Rows are points. Examples show where two turns around zero, p and q, send a point. Write where each new point lands after one turn and then the other. Backwards means that the second turn is done in reverse. Each puzzle has new turns, and all numbers are rounded.
In the rows, 128 means zero.

Turn p:
[122 144] -> [120 143]
[179 111] -> [181 118]
[ 83 129] -> [ 83 123]
Turn q:
[ 87 141] -> [ 86 139]
[89 78] -> [92 76]
[159 131] -> [159 133]
[153 141] -> [152 142]
[151 148] -> [150 149]
Where do these land?
p, then q backwards: [140  90] -> [143  91]
q, then p backwards: [ 95 173] -> [ 98 175]
p, then q: [149 121] -> [150 125]

Turn p:
[116 133 102 109] -> [123 143 101 113]
[118 114  99 176] -> [110 103  99 169]
[159 153 106 114] -> [160 160 114 135]
[119 128 114 114] -> [124 135 112 115]
[106 151 224 106] -> [103 141 222  94]
[151  88 122 148] -> [150  85 119 141]
Turn q:
[137 121 163 135] -> [146 125 160 135]
[146 168  97 133] -> [148 148  82 128]
[105  88 157 161] -> [108 108 171 166]
[107 183 104  85] -> [116 181  94  86]
[144 113 151 168] -> [149 112 149 166]
[128  96  97  85] -> [101  95 113  86]
Where do these land?
q, then p: [131 143  79 151] -> [122 129  78 153]
q, then p: [115  95  91 122] -> [100 103  98 109]
p, then q: [111 151 158 114] -> [128 161 154 116]
p, then q: [115  83  79 120] -> [ 94  89  86 112]
q, then p: [138 148 197 148] -> [155 139 191 156]
q, then p backwards: [157 148 164 113] -> [165 134 147  97]

Turn p:
[134  75  86 158 175 137 131 114] -> [135  60  92 156 152 129 149 115]
[147 168  95 126 105 137 139 152] -> [128 157  93 117 107 133 130 169]
[152  92  95 145 158 101  80 169] -> [153  64 110 152 125 109  83 158]
[150 139 167 166 120 127 163 113] -> [169 162 144 151 127 138 162 114]
[113 134 143  98 106  92 138 116] -> [122 151 147 100 124  90 125 112]
[127 140 174  98 155 153 157 124] -> [128 149 165 107 174 155 146 129]
[ 66 173 116  89 100 109  78  83] -> [ 49 170 122 116 118 101  76  89]
[111 154 110 163 108 165 167 168] -> [110 145 120 148  97 152 177 177]
[153  77 166 109 126 131 100 112] -> [160  95 158 105 130 145 103  88]
Turn q:
[135 169 145  98 131 150 115 121] -> [136 163 125 108 140 160 103 115]
[168 144 127  95 143 130 100 153] -> [153 133  96  98 147 134  92 144]
[113 139 159  94 125 134 125 148] -> [115 148 128  87 112 145 119 133]
[127 160 105  95 143 125 146 123] -> [133 152  92 120 145 148 147 115]
[119  93  91 190  69 124 115  91] -> [119  96 147 206  98  85 118  94]
[143  99 160 200 147  97 181 116] -> [145 122 188 161 134  93 182 175]
[148  73 170 137 148 102 176  92] -> [163 120 183 106 132  83 184 132]
[105 160 123  83 148 105  86 149] -> [ 87 149  86  89 154 132 103 128]
[111 105 101 217  67 138 130 110] -> [113  98 161 223  86 108 122 119]
[124 136 108  86 122 142 127 171] -> [126 124  80 101 106 155 119 133]
[114 128 118 111 165 162 107 135] -> [117 101 121 106 153 165 118 119]
Where do these land?
p, then q backwards: [ 92 125 146 130 209 129 176 135] -> [115 129 121 180 203 101 139  95]
q, then p: [127  76 154 149 113 125 125 137] -> [150 118 172 111 102 106 123 116]
p, then q: [101 171  81 133 180 159 110 101] -> [ 73  85 114 162 164 167 148 123]
p, then q: [127 144  64 136 157  96 152 128] -> [108 108  76 152 144 106 166 153]
p, then q: [183 101 110 156 112 147 157 151] -> [193 107 104 140  92 131 133 138]
q, then p: [143 136 186  99 104 103 127 110] -> [134 186 140 103 138 111  90 132]
p, then q: [128 144  79 137 170 137  86 104] -> [ 95  73 110 160 163 131 122 115]
p, then q: [145 151 136 116  82 110 102 171] -> [123 155 105 118  97 120  70 142]
q, then p: [119 112 151  80  72 143 107 122] -> [113 158 120  89  99 123  90  83]
p, then q: [114 120 172 144  80 129 139 120] -> [145 177 163 134 101 127 123 113]
